Each wall is flat, endless, passes through zero and stands at right angles to its row. A trip goes straight from one point to another. List the walls that it crosses, first one first.

Walls:
(1): [ 8.9 -7.6]
(2): [-13.5  16.8]
(3): [3.7 8.3]
(4): [ 38.5 -28.3]
(5): [14.7  6.8]
Trips:
[-16.7  -0.5] to [  0.0 -16.8] => 2, 1, 4
[7.3 3.2] to [30.2 -4.8] => none
[0.1 6.8] to [17.9 11.6] => 4, 1, 2
[19.1 29.1] to [-12.9  12.3] => 5
[-14.5   8.7] to [  0.4 -14.0] => 3, 2, 1, 4
[ 7.3 15.3] to [-0.3 13.9] => none
[-30.3   4.3] to [-33.3 -16.9] => none
[ 16.6 -14.9] to [13.7 31.1] => 3, 2, 1, 4
[-6.6 -0.9] to [-35.0 -37.9] => 2
[ 12.1 -12.6] to [-12.9 -21.7] => 5

Walls:
(1): [  8.0 -21.1  -9.0   6.3  27.3 -10.5   0.7   8.1]
(2): [25.3 -4.7 -6.7  3.9  6.9  2.5 27.3 11.7]
(3): [-29.0 -28.1  -8.1  -7.6 -15.6   6.5 -12.8 -27.9]
(4): [-34.5   2.8 -24.8  11.9  -4.8  -4.0 -12.0  10.2]
(5): [ -5.9   8.1 -21.5   3.0   1.4 -10.0  11.0   0.0]
Trips:
[ -4.5  -8.1 -23.6 -23.4   2.7   9.4  15.2  -2.7] to [-63.3  16.7   6.0  -7.8 -17.3   1.4 -11.1 -14.0] => 1, 2
[ 38.6 -18.1  -3.3 -24.7  10.6  10.5   9.4   9.5] to [-15.9  -0.3  -5.0 -32.7  -6.2 -14.1  25.0   2.0] => 5, 3, 1, 4
[-22.8  17.7  -6.2 -20.2 -24.3 -10.5 -13.3   9.6] to [-14.1  -2.9  -7.7  -4.3 -15.8  16.4 -32.6  -2.5] => 5
[45.1 10.4  2.4 11.3 17.3 12.4  5.9  2.9] to [ -9.3  -4.4  -6.1 -29.9  13.9   5.7  14.3   5.8] => 5, 3
[ 13.2 -11.9  20.8  -3.0 -16.8   8.8 -19.4  -8.6] to [ -8.4  49.0  -6.9 -14.3  34.6   3.5 -20.6  -9.8] => 3, 4, 5
[  7.7   1.7  -8.5 -24.6  31.3  19.5 -12.7   3.8] to [-23.0 -25.6 -14.3  14.4 -11.6  -7.5 -19.2   0.2] => 2, 3, 4, 5
[  0.7 -18.8  -2.9  -3.3  30.1 -20.6 -28.9  13.9] to [  2.3   9.0  31.9  -1.3 -14.0   6.9 -28.6  22.9] => 4, 1
[ 11.2 -30.2   2.8  -9.5  27.0 -26.9  -4.2  30.5] to [13.1 25.2 -1.0  4.0  3.9 -1.8 -7.5  3.3] => 5, 1

Walls:
(1): [ 29.2  20.7  -1.1   2.3   8.0   7.7   5.0 -20.2   5.5  10.8 -16.0   7.5
  -5.2  26.9]
(2): [-10.0 -29.2  32.6  -3.7  33.4  10.7 -19.7  -2.8  -4.1  18.6 -25.6  37.4
 -44.6  -6.0]
(3): [  2.9   6.2  -1.4   2.2 -28.0 -13.0  19.5  -3.2 -13.1  27.6 -32.9  -0.3
 -27.6  -0.8]
(4): [ 29.0  14.7  -3.8 -14.2  19.2  22.6  -2.8  -7.9   9.1  13.7  -5.4  -8.1
 -16.9   4.8]
Trips:
[  5.5   3.4 -12.6 -20.0 -25.6 -10.9  18.2  17.4   1.3   0.3  -7.2   4.8
  14.7 -23.8] to [-12.3   1.4  -7.0   0.6  14.2  -0.7  11.0  15.7 -23.3   8.0  -2.7   8.1
  -5.6  -0.3] => 2
[ 26.7  22.7  -7.2   3.6 -22.0   0.4  30.4  -3.7 -11.5  -5.7  -7.0   0.2
  -8.4 -18.5] to [ 14.2   5.4  19.7  23.4  44.3  17.5   4.0  -5.3 -15.7   4.9  -2.4  -6.3
  24.5 -17.6] => 3, 2
[  7.8 -29.4  -2.9 -16.3  30.8   7.4   2.9  10.8 -12.8   7.0 -24.9  20.4
  -9.1  17.7] to [ -0.7  12.0   6.5  13.3  31.6  -1.1  -0.9   2.8 -17.3  -5.6  -5.5   9.6
  21.2   6.4] => 3, 4
[ 28.2  -8.5 -16.3  15.3  47.6   9.1   4.9  -3.4  10.2  -1.4   7.5   5.3
 -15.0  12.0] to [  7.3  26.3  10.6  47.5  19.1   6.3  12.9 -14.3  16.4   7.0  -9.5 -25.7
  -9.6   3.9] => 3, 2
[-15.0 -29.9  19.0 -17.7 -10.8  19.3 -12.8   3.6 -28.8  33.5 -28.4 -15.2
  -8.3  20.4] to [  9.9   6.0  10.0  16.7   3.7 -15.9  -5.1   8.5  25.2 -13.0  14.8   4.3
  -2.5  -1.1] => 4, 3, 2

Walls:
(1): [-14.3   3.9 -20.7  15.3 -20.4   8.7 -14.0  -4.2 -23.6  25.6  11.7  -5.3
  14.5  -3.6   2.3 -18.7  -5.2  41.8  -0.4 -24.6   4.5  24.7 -17.7 -21.7
 -26.9  10.4  18.6 -16.5 -19.1   5.2   2.5  29.2]
(2): [ 21.9   6.7   5.1  -2.9  -9.5  39.0 -10.7  13.9 -22.9   3.2 -11.6  13.2
  -7.8  -3.0   2.3  17.2   5.8 -20.2 -26.7 -17.4  13.6 -24.5   3.1   8.2
  -3.2  -4.6 -16.3  13.2  19.6 -10.9  35.7  -7.9]
(3): [ -6.8 -37.2   2.3  31.2   0.3   2.5   7.5   3.5  23.9 -15.6 -15.6 -32.5
  -0.8 -13.5  31.1 -22.9 -17.2  13.5  -2.6  -0.3  22.8  16.3  16.7   9.5
  23.8 -23.4  -1.0 -10.7   2.3 -14.0  18.2  22.6]
(4): [-27.8  13.4   7.5 -23.0 -13.1 -20.7   0.4   1.1 -41.3   0.1 -13.9   7.8
  19.0 -36.3  12.6 -11.3  23.1 -14.9  23.6   5.3   1.7 -22.5 -12.4  -5.2
 -20.5  30.4  10.0 -17.0  -5.0   0.5 -18.5  16.3]
(5): [-25.6  24.0  -6.3  17.0  22.7   9.8  -3.5  17.0  10.5   4.9 -12.8  -4.1
 -28.1   0.1  -7.9   2.0  -6.7  16.6  12.8  -4.5 -11.1 -26.0 -26.1 -11.3
 -36.8  23.8   4.7  12.3 -23.9  14.5  31.6 -23.8]
(6): [ 19.1  44.6 -34.2 -10.7  -6.2 -16.6  25.9  -5.8  12.0 -11.2  48.8  12.7
  -7.8  -3.3  12.0   4.2   1.7   1.6 -11.4  15.4  -2.9   0.4 -13.0  -2.4
  11.5  17.2 -17.4   2.2  26.3   5.5  13.9  13.7]
(7): [-14.7 -25.0  -0.2 -26.0  -2.4   6.3  23.5  12.6 -19.8 -12.3  18.3 -38.5
 -29.1   1.3   1.0  -8.4   8.4   8.1   4.9   0.8  -0.7   7.0  15.8  -4.3
 -16.8 -19.7   1.3  -0.3  -5.6 -12.0   4.6  -2.1]
(8): [-12.6  -4.1  -9.8 -17.8  -9.2  -3.2  -3.0 -20.1 -17.1  24.3  -3.1   2.0
  13.5 -27.6 -28.8 -10.6  -1.4  33.4  -8.6  22.1  24.5  19.4  -5.0  -9.1
   7.2 -31.9   6.6  -2.0 -14.2  -2.7  11.3 -16.9]
Trips:
[ -7.9  -5.1  12.7 -30.2  -4.1   8.0  -2.0  18.5  -9.3  18.3  -9.4 -17.7
  -7.5   5.5 -10.6  29.5  -0.9 -17.8  -3.2 -25.7  15.8  -3.1   8.5 -20.1
   1.9   1.5  11.4  23.8 -22.6   6.4  17.6 -16.0] to [ -8.4  -2.8  -2.9 -30.8  -8.5  -4.8   5.9   1.5  16.0   4.6   8.8  -7.7
   9.3  16.4 -26.3 -20.0  14.1  19.9 -16.5  -6.5  15.9   2.0  20.5  22.0
 -23.3 -21.6  -7.9   1.2  11.0  13.5   6.3  17.1] => 1, 5, 3, 6, 2
[  2.7   4.0   1.1 -29.2 -54.6   4.7   3.6  13.9 -17.7 -11.9 -36.0  17.4
  24.0   3.4  -2.9 -24.9   0.9 -11.2   5.0  -4.5   6.6 -36.7  -8.7 -38.9
   7.2 -27.8   8.1 -18.4   3.6   9.8 -16.2   5.0] to [  6.6  17.0  20.8  -0.4   8.0   9.6  -5.8 -10.4  -0.4  12.0 -14.6  13.2
 -13.7 -13.5  -4.5   6.2   5.9  13.7  30.3  -8.1 -20.4  31.9  14.3  -9.5
 -21.3   2.5   5.3  -0.1   2.0   5.9  11.2  17.9] => 5, 2
[-17.4  -0.8 -32.6  -1.3  -9.6 -10.5  -4.9  -5.5   6.9  -5.6  -2.6  22.6
   1.2  -7.6  15.0  -9.7 -17.6 -16.4  14.2   3.1  11.7 -29.7  -6.8 -25.7
 -10.6   0.1  -4.3  -0.3  31.8  13.2  30.8  14.6] to [ -2.2  -7.1 -17.2  36.6  -3.1  25.0 -11.6 -22.8 -29.9 -16.7 -11.7  -4.2
  -3.2 -19.0  -3.5 -23.9  -6.4   7.1 -10.5   4.6  19.1   8.4  15.3  -6.0
 -12.4   7.0  17.2 -13.7 -24.3 -33.5 -11.7  21.6] => 8, 6, 7, 5, 2
[-19.5  11.9   4.5  -0.5 -20.5  12.1 -23.3 -11.0  24.3 -13.2  -6.7  15.2
  20.3  -3.9  17.5 -17.7 -26.0   4.6   2.0   2.0 -13.7 -15.2 -11.8 -12.6
   6.0 -10.7  -8.9  20.5 -40.0 -35.5  16.4  -9.3] to [-10.1 -37.2  -7.5  -9.6  26.1  -2.9 -12.2   1.5 -11.6   8.8   8.4  -4.4
  35.5  23.0 -15.5 -15.9  19.5  -7.0  -6.8 -13.6 -23.5  22.4  -0.7 -19.8
   1.2 -21.6  11.4  12.3  -5.2 -14.7  50.5   7.7] => 7, 5
[ 12.7 -42.9  -6.1   9.1  26.9 -20.8 -17.8  12.2  15.6 -17.7  -6.6   1.5
 -10.1   4.7   8.1  21.3  10.7  -7.1  30.7 -19.3   3.6 -13.1 -17.0 -12.0
   7.7 -55.9 -10.9  -6.1  23.0  39.0  -4.4   1.4] to [ 33.7  20.8  20.7   9.9  16.2 -28.6   0.4  10.3   8.1 -19.9   7.7  -6.5
   2.3   8.2 -29.9  -5.0  -5.7 -27.7  16.8  15.5  39.9  12.3  21.6   2.7
 -20.9  -7.6  -7.8 -21.5   8.0   7.9  -6.2  14.2] => 7, 6
[ 33.5  -4.0  48.1 -15.6  -4.3   9.2   9.8 -29.1 -12.3 -16.8  28.0 -23.2
  27.6 -11.9 -17.4 -12.6  -7.8   3.8  20.5  -7.6 -13.5 -26.1  24.6   5.0
  26.3   3.5 -11.2  15.5  16.2  16.7   2.0  15.0] to [  0.1  -0.5 -14.1   3.1 -22.1   6.0 -34.1  31.8  38.9  -8.9  16.0 -17.4
  20.9 -28.5  18.3  -3.8  -9.6  -2.9  -5.7  29.6 -22.9 -15.1 -25.0   1.4
 -22.2  21.7   0.0   6.7  -6.8 -12.2 -15.0  -8.1] => 7, 2, 3, 5, 1
[-12.6  14.2  -9.4 -22.1  -4.8  -5.1  24.4  -2.0   5.5  21.6  18.4  -5.2
  -8.0  -8.1  -7.9   0.2 -26.9  12.6  -0.5  14.2   3.1  -5.2 -17.7 -27.8
  22.7 -12.1   5.6  11.8   4.4  24.9 -14.4   7.4] to [  5.8 -10.2   2.0 -19.9  -5.0  -1.9  33.0  11.0 -17.6 -25.2  11.8  37.6
  15.7   5.5  15.0  -4.9  -1.0  -3.9 -21.4  22.7 -13.4  14.5 -12.9  -0.2
  15.1 -11.2  10.0  12.2  20.9   2.0   2.5 -13.8] => 5, 1, 2
[-14.4  -8.6 -10.6  11.2  -0.3  12.5 -14.0   4.5 -16.4  23.5 -19.0  -8.9
  26.7 -17.5   9.0 -11.6 -14.1 -34.7  -6.6   6.1  13.8 -10.4  -0.1   0.3
  15.9   9.2  14.7 -34.6 -43.6 -21.8   2.8   7.1] to [  8.3 -21.6  -3.6  18.8   9.0   7.6 -16.2   2.0  -5.6 -10.8  44.0 -13.7
  13.0  -5.4 -17.9 -28.6  -0.5 -43.2  12.1 -16.3 -13.1   0.3   6.2 -28.4
 -36.2  -9.5  17.1  -3.4   6.6  17.7   6.5   1.9] => 2, 7, 8, 5, 3
[ 42.6  29.0  10.2  -5.3 -11.8  -0.9   5.8  11.4  -2.5  22.8  15.6 -11.7
  -7.7   8.3  -6.4 -17.4 -41.5   6.5 -37.1   0.5   2.6  20.9 -11.7  -4.9
  21.3  11.2 -14.3 -14.7  -3.6 -19.3   7.3 -22.4] to [-12.1  20.0  40.3  19.0   8.0   3.8  10.4  18.1 -38.1   2.8  -7.4  -4.5
  28.5  13.6   2.3 -23.6  44.6 -19.5   5.6 -12.4  15.8  16.0  -9.0   2.8
  16.3   6.1   6.8 -11.1  -9.6 -15.8 -18.4   8.9] => 4, 6, 8, 2

Walls:
(1): [ -0.7  -2.8  -3.9  20.2  21.4 -19.2 -17.8 -21.5  -0.8 -10.2  24.0  -4.1
  12.7 -19.2  -0.7   8.8  -7.3   4.4 -19.0  -5.0  11.6  -4.8  -4.8  12.5
  -4.9  17.7  -4.6 -10.8 -27.4   0.6   4.3  12.8 -28.4  10.8  14.9  20.4
 -38.1 -11.7 -20.5 -17.5  12.2 -11.3  13.2 -21.1  -9.0   1.3  10.4  20.0]
(2): [-12.4   2.8   3.8  22.0   8.4   1.0   8.3  13.3  -1.0   4.0 -18.2 -21.8
   5.8   8.8 -39.9  20.1 -13.6   8.5 -31.9 -16.4  25.1  26.0 -12.4  18.7
  18.5   0.5 -10.2  14.9   6.5  10.3  -7.4 -12.9   1.9  31.0  30.6  16.6
 -24.1  16.3  -5.3  33.3  36.7  28.8 -27.7 -19.6  21.5 -30.0  27.4   8.9]
(3): [  9.5   3.4  32.9 -29.2  24.8  40.6  25.6 -17.2  15.6  -5.9 -19.1  10.7
  -6.0 -13.7  12.9   5.8  34.7  -7.0   5.2 -11.1 -23.3 -17.0 -12.0 -33.6
  34.0  -8.0 -16.0  -5.3 -17.7   8.1 -16.6   4.0  10.4 -23.5  -4.2 -17.3
  -2.9  -2.2  -2.0  -3.3   2.7  -9.7  -2.4 -41.6  17.9 -21.5 -25.3 -15.7]
(4): [-14.8   0.2  -5.2  -1.4  17.4  33.6  -1.0 -16.6   2.0  30.5   6.9 -16.6
   9.3  17.6 -27.9  -9.2  11.1 -43.1   0.1  11.6  -4.5  -7.2  17.4  17.2
   4.2 -19.2 -13.4 -17.8   1.9  -1.3  35.0 -30.4  37.9  24.9 -19.6  28.0
 -37.4  -9.5  -3.3  11.2 -12.6  26.5  13.8  13.4  -6.8  11.0   8.8  41.2]
(5): [-26.0   8.9   5.9  31.2  23.7 -32.1  -4.6   6.1   1.5 -15.9 -23.0  -9.0
  24.6 -22.9  -7.6  10.8 -26.2  -8.9  -0.3  12.0  13.4 -17.0  17.8  10.8
   8.6 -14.3  27.2 -10.3   7.3 -34.6  22.5  -0.4  -1.7   2.0 -14.9  33.9
 -15.5  15.9   1.3  23.7 -20.7 -23.7  13.7   3.4  -6.9   2.2   9.0  -8.6]
(6): [ 20.0 -25.5 -12.2  14.0  -9.6  20.1  13.7 -13.0 -18.2   5.0   4.7  18.5
   6.9  11.0  19.8 -33.8   8.9  24.5  42.6  17.4  20.3 -14.3   5.7   1.0
 -14.1  16.0 -16.4   0.4 -16.5  -2.3   5.4  -4.4 -18.4 -15.1   8.3 -13.2
 -12.1  -1.4   7.9  -0.6  32.2  11.4  37.7 -20.9  25.1  -1.6   2.7 -54.9]
(7): [  3.0   3.1  33.7   5.1   6.5  -2.4  -2.4   6.8  -3.2  -5.6  25.1  14.4
 -16.0 -24.5  21.0 -26.9   3.3  -9.1  10.4   4.0 -38.4 -17.5  -4.8 -39.1
   9.3  15.4 -12.2  -2.5  -4.8   6.6 -21.5  -7.8  26.6  33.1  -3.9 -17.5
 -24.9  22.9  49.0  -7.6   4.7  -8.8  25.7  -3.8  10.4 -16.0   3.6 -29.5]
(8): [ 12.9  13.7  -3.9  -6.9  -8.2  -4.0 -24.9  17.1   9.5  -8.7   5.0  15.9
 -13.8  -4.0   4.7  -1.1 -39.9 -32.1 -20.4   5.8   2.3   1.1  16.7 -12.8
 -15.5   7.6  41.2   8.2  -6.4  31.2  -5.1   2.9  20.7  -3.0   6.4  11.7
  11.3  20.2 -12.9  -2.0   4.3 -27.2   2.5 -11.0 -28.0  -7.9  27.6  22.5]
(9): [ 14.6  24.0  11.8  -2.1  -8.7 -24.3 -22.6  -4.9  12.4  34.7  26.8   2.4
  -9.7 -18.8  30.0  -1.3 -27.2   1.0 -21.4  12.8 -20.3  -6.7  -5.3   5.0
   5.5 -36.5 -17.4 -14.6  -1.5  36.2 -14.4  -2.2  11.5  -6.3  -2.3  22.7
  44.6  -6.3 -29.2   4.3  10.4  27.8 -11.8   9.5  -7.6  12.0  27.8  -7.3]
(10): [-37.3 -25.0  24.0   4.7   5.9 -14.7  25.5  -2.1  -3.8  -0.1  22.2   4.1
  -3.5   8.6  13.1  21.6 -31.1  -8.1 -17.0 -11.8  25.1  -5.3   1.2  -9.9
   6.2  -2.4 -28.0  -2.8   9.5 -17.7  13.2   6.8 -15.1 -27.7  15.6   7.7
   3.0 -10.4  -3.6 -12.7 -10.0   3.6  23.8  -8.9  25.9  21.1  11.1  16.4]
(11): [-21.4   3.5 -23.4  -7.9 -21.5 -20.1  -0.1 -10.1  14.8   0.2 -14.1   0.1
   6.4 -38.7  20.6   1.5  -2.2  -8.1  21.6 -15.6  12.3  -8.1   9.2  11.0
   3.6  -5.5  -8.6  34.5  19.7 -15.2   5.3  -3.7  -2.5  -3.1   9.2 -24.3
  15.7   1.5 -24.9  12.4 -51.9  22.4  29.2  12.6 -24.0  11.6  -8.5 -31.3]
(12): [ -7.8  38.0  17.1  19.6   0.3  -9.6  -6.2   8.8   5.2  -5.8  10.8  -6.9
  26.9   3.9 -14.5   1.5   5.0 -30.5  -5.0  -7.0 -11.3 -10.3 -21.6 -23.0
   1.2  -0.3  -9.1   6.8  41.3  22.5  -4.0  19.8   1.6  -3.6  30.1  -6.0
  -9.7   3.4 -11.5   5.0  -9.8   2.6 -12.5  37.1 -13.0  22.3  -0.9 -11.5]
Trips:
[-13.5  14.5 -19.4  18.7  17.6  19.1  -1.7 -11.1 -24.3   1.3  21.2  15.7
   3.7   3.9  -6.6 -17.3  24.2  -1.2   8.5 -13.2   7.3   0.1  13.3  -7.8
  11.7 -28.5  -6.4  22.6  -3.8  26.3   5.8  38.2  -2.6   6.1 -10.5  -6.5
  -8.5  20.9  30.4  30.8 -35.0   6.4   3.5   6.4  24.0   9.3 -41.1  22.0] to [ 21.5   7.8 -24.9  20.6   0.7  -3.4  -7.1  14.9  -7.8 -11.2 -30.2  -3.3
   6.2  35.3  11.0 -21.2 -20.6   1.1 -10.3 -34.8   9.8   1.4   4.7  12.9
   1.8 -14.8 -22.2 -12.2 -17.5   4.2  -6.0 -17.0  15.2 -28.7  12.9 -23.4
  -9.6 -19.3   5.8 -12.1 -19.2   3.3  25.6  15.2 -35.6  -6.9 -24.5   4.7] => 6, 7, 3, 8
[ -5.2 -31.3 -15.0  12.8   1.5 -35.7 -12.3  14.0  11.8   2.1 -13.6 -10.3
 -22.6  23.0   8.5  11.1   6.4  20.6 -11.0  14.2  -9.2  29.4 -31.0   3.5
  -1.5 -17.1   6.2  25.5  12.0   6.6  -4.8   6.7  13.5 -46.8  -7.4   2.0
   0.4   9.0  20.9  -1.8  13.4   6.9 -10.3 -22.4  12.5   2.9  -1.7  28.1] to [-29.5  47.9 -19.8  -0.4 -17.4  -4.2 -20.6   8.2   1.4  21.8 -27.8 -11.4
  18.2   1.1  16.0 -11.4 -11.9  30.6 -18.9 -10.6  14.7   1.1  18.1  28.6
 -16.0  19.4   6.6  -5.4  21.0  21.5 -19.6   1.9 -29.9  -5.4  20.3  16.1
  -4.9 -17.3  11.7  -4.7 -18.8 -28.9 -17.3  14.4   4.5   9.6  18.8  24.5] => 1, 5, 12, 11, 10
